Rows are points. The last column is the point's height on a tilted bowl or saddle (a function of degree 2), plus a little noise. Count its main directions that bend up, bend down and stay straight.

Points, 12 rows:
[[ -6 -43  43]
 [-31 -58  57]
 [ 72 -30  33]
 [ 23 -35  37]
 [ 17  -7  26]
 [  0 -42  42]
 [ 54 -58  49]
 [-42  -9  26]
 [ 32  18  24]
 [ 13  36  24]
 [-45  -4  25]
 [ 22  38  26]]
Directions: 1 up, 0 down, 1 straight

Points:
[[  32   14   26    6]
 [  41  -17    5   -6]
 [  -9  -31   22    6]
 [   3  -27   92  -46]
 [  94   31  -74 -121]
 [  13   29   35   14]
 [ -15   25   17   22]
 [  12   -3  -66  -30]
 [ -25  -67    0  -27]
 [ -28  -35  -39  -18]
 [  38    5   71  -25]
 [  26    9   48    1]
 [  -1  -16  -53  -17]
 [  45   -9   -4   -7]
 [  -8   36  -28    4]
 [  10  -37  -23   -7]
 [ -58   10   16    4]
 [   1    2   31   17]]
Directions: 0 up, 3 down, 0 straight

Points (21 x 5):
[[ 74  33 -13  30 -14]
 [-30 -67  45 -27   6]
 [ 15 -35  12  41 -51]
 [  9  -9 -60  28   4]
 [-32 -21 -22  -6 -27]
 [ 13 -15  41 -43   2]
 [ 13   7  25  52 -54]
 [ -7  66 -30  13 -19]
 [-32 -22  28 -47  -2]
 [ -5 -20  50  55 -74]
 [ 28 -29 -23 -24 -28]
 [-37 -56 -23 -21 -31]
 [ 12 -44 -40 -87 -80]
 [ -7  31 -28  -2 -25]
 [ 51  53 -18  -9 -23]
 [ 34  15  11  14 -26]
 [ 68 -46 -10  11 -25]
 [-19 -26  77 -13  21]
 [-32  20  -3  32 -31]
 [-15  -1  26 -54  -9]
 [-55 -72  35  34 -53]]
Directions: 1 up, 1 down, 2 straight

Points (42 x 7):
[[   3  -33   58    0   -2   71    1]
 [ -36   -9    3  -33  -36   15  -12]
 [   0  -56   16  -28   13   21  -18]
 [ -34  -19   67    1  -19   22  -27]
 [   6    5   44   -4   27   40    8]
 [  35  -24  -38    1   71   25  -22]
 [ -10   32  -50  -39  -43    6  -18]
 [  15  -30  -24   33    0   23   -8]
 [  10   23  -46  -52  -17  -60    0]
 [  35  -38  -43  -54  -23  -12  -43]
 [ -25   33   15  -11   23   14   11]
 [  21   -7  -25   -9   16  -26    5]
 [  31  -30   68   50   21    0  -57]
 [ -20   11   33  -93   17  -12  -44]
 [ -19  -60    6   23   18  -30  -40]
 [ -12   30   10    7   18   12   16]
 [   9   24    8   -8  -18  -10   12]
 [ -13  -24   55   37    0   42   -2]
 [  16  -64   21  -32    1   -1  -37]
 [ -23   -2   64   12  -59   17  -31]
 [  12  -50  -68   35  -16    1  -67]
 [  13   11  -14   47  -30   45    0]
 [ -31  -16  -55  121    7   -3 -121]
 [ -68  -44  -39   36  -16  -10  -64]
 [  56   30  -18  -24   64  -20  -12]
 [  12  -35   -4  -57   18    9  -14]
 [  44  -41  -36  -21   27   16  -25]
 [ -42  -13  -32    9   37   55   -3]
 [ -36  -50   45   37   60   26  -45]
 [ -22   21  -10    0  -35   19    8]
 [ -38  -17   40  -28  -75   20  -49]
 [  28   62   60  -12   35   22  -30]
 [  16  -26  -40    0  -33  -37  -28]
 [ -17   10   30    5   14   60   23]
 [  54  -36   -7  -51   -4  -40  -37]
 [ -49   41   47  -37    2   57  -18]
 [  -4   20    7   98   -6   16  -39]
 [  -7   22    4  -80   -1  -43  -12]
 [ -56  -42  -59  -10  -21  -14  -60]
 [  72   30   58    7  -43   53  -45]
 [  15  -14   23  -36   -6   29    2]
 [  32    8  -44  -29  -28  -15  -11]]
Directions: 0 up, 5 down, 1 straight
